Each row of a before or after table is a point. The points were changed in one or more steps. Then noise was added and the rows were shuffled. The steps act on how far a point lies along the listed directions, d1 being the first. What was done? A step turns or swaps two directions, mirrors them in a line or flattens them onto one, adds a multiple of one to another, or multiplies one. Angles are multiples of 10 degrees, from the lower direction toward the higher: turns from -170 to 170, lines from 10 to 170 but not 90. Use the fewest steps. Two steps may share a direction if one is a turn and the other turns, adds or multiplies; they go together, in the order done. Otherwise the lowest direction goes first.
(in the rows, 128 means zero)

Directions:
(1): [97 87]
(2): [169  97]
Before (10 x 2):
[[140 165]
 [ 97 163]
 [126 165]
 [157 121]
 [143  93]
 [ 91 164]
 [157  81]
 [150 112]
 [150 100]
 [ 57 105]]
After, 10 rows:
[[ 33  77]
 [100 165]
 [134 177]
 [150  93]
 [ 93 167]
 [149  67]
 [151 110]
 [153 184]
 [165 127]
 [134  85]]
Steps: multiply d1 by 1.6

Directions:
(1): [127 104 195 143]
(2): [132 148 120 197]
(3): [100  69 102 144]
(4): [195 101 119 131]
Before:
[[147 117 167 146]
 [142  78 227 125]
 [154 111 127 174]
 [165 135 149 178]
 [ 63  51  97  83]
 [135  99 125  98]
 [123 104  99 130]
 [166 115 166 154]
 [132 125 161 156]
 [104 165 122  99]
 [122 181 115 162]
 [151  84 164  67]
 [127  60  81 182]]
After:
[[156 106 163  79]
 [131  86 141  88]
 [130 115 173 115]
 [ 56  89  90 197]
 [109  42  94 100]
 [190 137 111 114]
 [149 112 164 124]
 [ 86 131 130 138]
 [ 58 151 164 140]
 [133 113 181  93]
 [110 109 102 125]
 [ 96 103 232 148]
 [147 167 109 156]]
Steps: turn d2 and d4 by 120 degrees

Directions:
(1): [127  77 107  95  62 152 132  89]
(2): [136  80 119  84 174  83 172 130]
(3): [107 104 165 166 155 179 178  98]
Before, 9 rows:
[[115 146 149 188  80 211 119  83]
 [139 156 108 135 137 131 110 147]
 [120 143 146 148 158 111 134 149]
 [ 99  97 145 161  44 249 143  49]
 [124 108 152 154 126 137 135 120]
 [133 131 135 145 202  99 135 161]
 [116 132 138 121 137 123 123 119]
 [130 126 143  97 127 112 107 126]
 [124 167 147 182 172 135 115 175]]
After, 9 rows:
[[162 140  89  79 151  38 103 162]
 [135 135  99 126 101 148 115 125]
 [119  92 127 119  96 131 139 114]
 [124  66 118 130 102 165 142  95]
 [158 164 103  80 225  22 125 194]
 [118 126 140 119 131 125 121 112]
 [137 101 136 128 138  97 133 137]
 [120 139 156 125 126 141 108 118]
 [136  72  94  88  78 130 120 125]]
Steps: multiply d1 by -1; swap d2 and d3

Directions:
(1): [ 81 111 198 115  74 119 164 109 136 131 175]
(2): [123 170 142 191  83 145 115 103 149 179  80]
(3): [110  54  86 165  85 151  89 137  96 135 149]
Before (13 x 11):
[[165 137 108  77 182 138 137 158 124  85 123]
 [101 180 225  98 113  97 201 117 159 125 141]
 [105  59  98 166 107 160  86 155 102 138 164]
 [150 137 110 115 164 126 111 139 122 124 140]
 [ 78 158 227  72  67 107 170  96 144 143 192]
 [148 112 100  69 206 103 145 159 111  99 132]
 [156 132 110 110 175 116 134 124 121 132 140]
 [135 153 118 127 111 124 140 142 127 131 128]
 [118 131 213  64 141  99 168 115 135 112 170]
 [141 129 122 130 126 123 129 131 139 125  91]
 [133 121 109 128 142 147 111  99 132 136 141]
 [ 65   7 140 121  58 139 132 134  79 119 209]
 [160 102  78 104 176 149 111 157 127  97 153]]
After (13 x 11):
[[124 110 146 108 134 115 151 113 121 135 171]
 [141  72  24 158 104 161  37 147  79 148 135]
 [135 133 155  71 160 127 162 138 153  96 177]
 [199 145  36 103 240 126 100 166 106 103  73]
 [131 139 130 117 148 139 127  94 142 135 143]
 [134  35  86 131 126 140  77 146  81 121 159]
 [129 141 119 132  99 126 138 143 123 132 135]
 [102  80 153  67 146 102 169 146 110 104 178]
 [162 190 125 112 209 127 128 151 149 125 101]
 [122 131 155 105 134 119 134 127 127 125 167]
 [114  98 162  74 116 137 160 142 122  89 176]
 [109  43  73 186  77 153  87 153  86 136 139]
 [123 121 146 127 105 120 142 125 141 127 109]]
Steps: turn d1 and d3 by 140 degrees

Directions:
(1): [132 147 111  77 156  87 130 109 135  88 173  38 140 105]
(2): [ 72 114 143 132 156 212 111 114  86 108 182 112 110 158]
(3): [164 162 114 158 132 173  80 162 133  86  75  90  80  96]
(4): [120 157 181 171  78 107 125  97 106 166 167 110  84  71]
Before:
[[130 140 126 114 147 149 132 113 109 105 129 120 135 143]
 [158 137 118 145  89 112 167 150 126 156  90 170 124 121]
 [139 148  81  79 165 132 127 140 166  87 133  94 155 134]
 [134 170 152 210 119 195  71 169 112 109 103  98  15  80]
 [137 137  85  86 172 127 128 158 143  70 109  84 135 169]
 [119 119 129  88 153 138 140 147 113 145 130 149 125 145]
 [151 140 115 197 134 205  79 177 119 116  34 160  79 120]
 [142 152 178 201  93 177 109 130 102 192 105 185  85 100]
 [ 69 157 148 191 122 226  92 124  88  91 167  93  57 102]]
After, 9 rows:
[[163 135 123 159  89 127 165 155 125 167  76 191 117 129]
 [ 47 130 160 173 119 202 119 105  84 119 200 123  87 126]
 [126 123 128  94 152 146 135 155 113 132 120 147 120 146]
 [124 129  80  61 178 107 139 144 145  71 136  68 150 173]
 [132 135 192 218  82 185 120 134  96 227  94 241  94 123]
 [130 140 127 110 143 145 134 105 109 105 131 117 137 145]
 [ 96 126 171 186 107 150 123 135 104 166 156 160  66 121]
 [133 147  78  61 168 113 137 124 168  84 156  76 169 133]
 [114 101 138 191 119 177 123 156 111 172  61 239 118 161]]
Steps: multiply d1 by 1.6; multiply d3 by 0

Directions:
(1): [132 137 137 142 140 106 111 161 203 114 136 142 167  68  67 159 133  61
  72 124  78  72 129 120]
(2): [142 180 110 166  63 117 133 105 163 198 105  80 143 150 160 176 128  83
 117 102 153 148 184 174]
(3): [124 144 183 108  85  74 112 116 142  36 121 108 157 152 147 179 189 145
 160  90  98 163 108 118]
(4): [ 43 172 136  74 157  67 175  95 126 151 143 128 159 102 138 149  62 154
  90 147 115 167 117 133]
(5): [187 144 121 123 181  88 177 115 123 142  91 114 170  99 119  99 120 167
 185  64 108  96 193  96]
Before:
[[ 84 164 105  95 171  81 182 122 173 187 163 152 193  37  82 150  40  89
   47 149 104  82 155 127]
 [ 98  81 169  93 107 146  90 123 108  40 157 158  76 172 126 146 163 158
  126 180 134 156  49  96]
 [116  48 134 166  64 190  56 161 131  77 157 174  60 185 126 127 172  93
   88 172 125 108  70 105]
 [123 117 141 140  68 146 101 161 162  78 133  99 136 169 128 163 173  96
  118 140 134 142 124 115]
 [112 160 111 146 136 113 157 151 182 193 110 120 162  91  94 134  97  76
   71 133 112 102 180 133]
 [ 77 176  94 114 156  94 166 109 138 170 143 130 157  93 123 124  68 139
   94 138 127 155 120 118]
 [ 98  83 128 102 151 167  84 157  91  35 175 159  87 144 149 108 146 199
  123 166 116 136  29  87]
 [ 95 165 141 115 201  47 170 121 161 153 116 143 188  42  48 123  86 130
   64  95  66 108 144 137]
 [121 149 103 140 171 114 205 123 150 215 110 122 158  66 106 124  60 118
   95 118 117 114 181 111]
 [ 27 148 127 103 121 111 167 107 109 166 123 138 149 105 122 155  85 134
   79 169 116 147 108 164]
 [148 141 105 159 153 157 119 155 168 164 137 130 138  95 129 110  97 108
   73 128 134 106 133 145]
 [175 109 149 142 193 122 117 139 131 106 101 157 154 113  92 107 147 153
  147  96 113  92 152 101]]
After, 12 rows:
[[ 82 102 131 121 100 164  59 166 142  50 184 155  99 136 138 164 157 135
   67 181 106 136  23 115]
 [147  96 136 110 123 147 132 156 108  63 125 113 132 163 131 110 162 169
  174 124 127 130 122  78]
 [134 131 130 173  91 156  87 116 134 166 112 122 112 176 152 152 149 109
  109 132 177 155 148 168]
 [ 43 137 137  91 160 103 180 106  90 146 118 148 159  86 110 125  85 170
  103 154 104 125 112 139]
 [158 128 102 148 170 164 132 144 126 171 136 129 120 114 151  77  88 152
  112 129 151 121 134 138]
 [ 77 156  73  83 154 125 205  77  73 234 154 134 128 119 165 108  21 170
  106 169 184 156 152 149]
 [ 76 171  94 111 157  94 168 107 137 175 143 130 153  97 129 118  66 145
  100 132 132 159 122 118]
 [ 98  84 173  94 109 135  87 137 136  28 157 161  89 152 107 156 168 141
  114 173 115 134  45  89]
 [141  24 137 137 126 174  81 163 103  52 148 191  70 164 106  82 169 143
  132 150 110  85  79  63]
 [ 69 174 105 122 117 113 171  74  77 229 117 110 108 148 151 112  71 174
   94 127 171 211 139 193]
 [123 135  91 123 161 136 185 120  98 208 101 119 127 132 144  72  82 156
  141 136 156 138 181 119]
 [108 146  94 142 141 133 202 110 127 241 117 106 133  98 135 127  53 124
   96 129 144 144 179 128]]
Steps: mirror d1 and d3 in the line at 100 degrees; swap d2 and d5
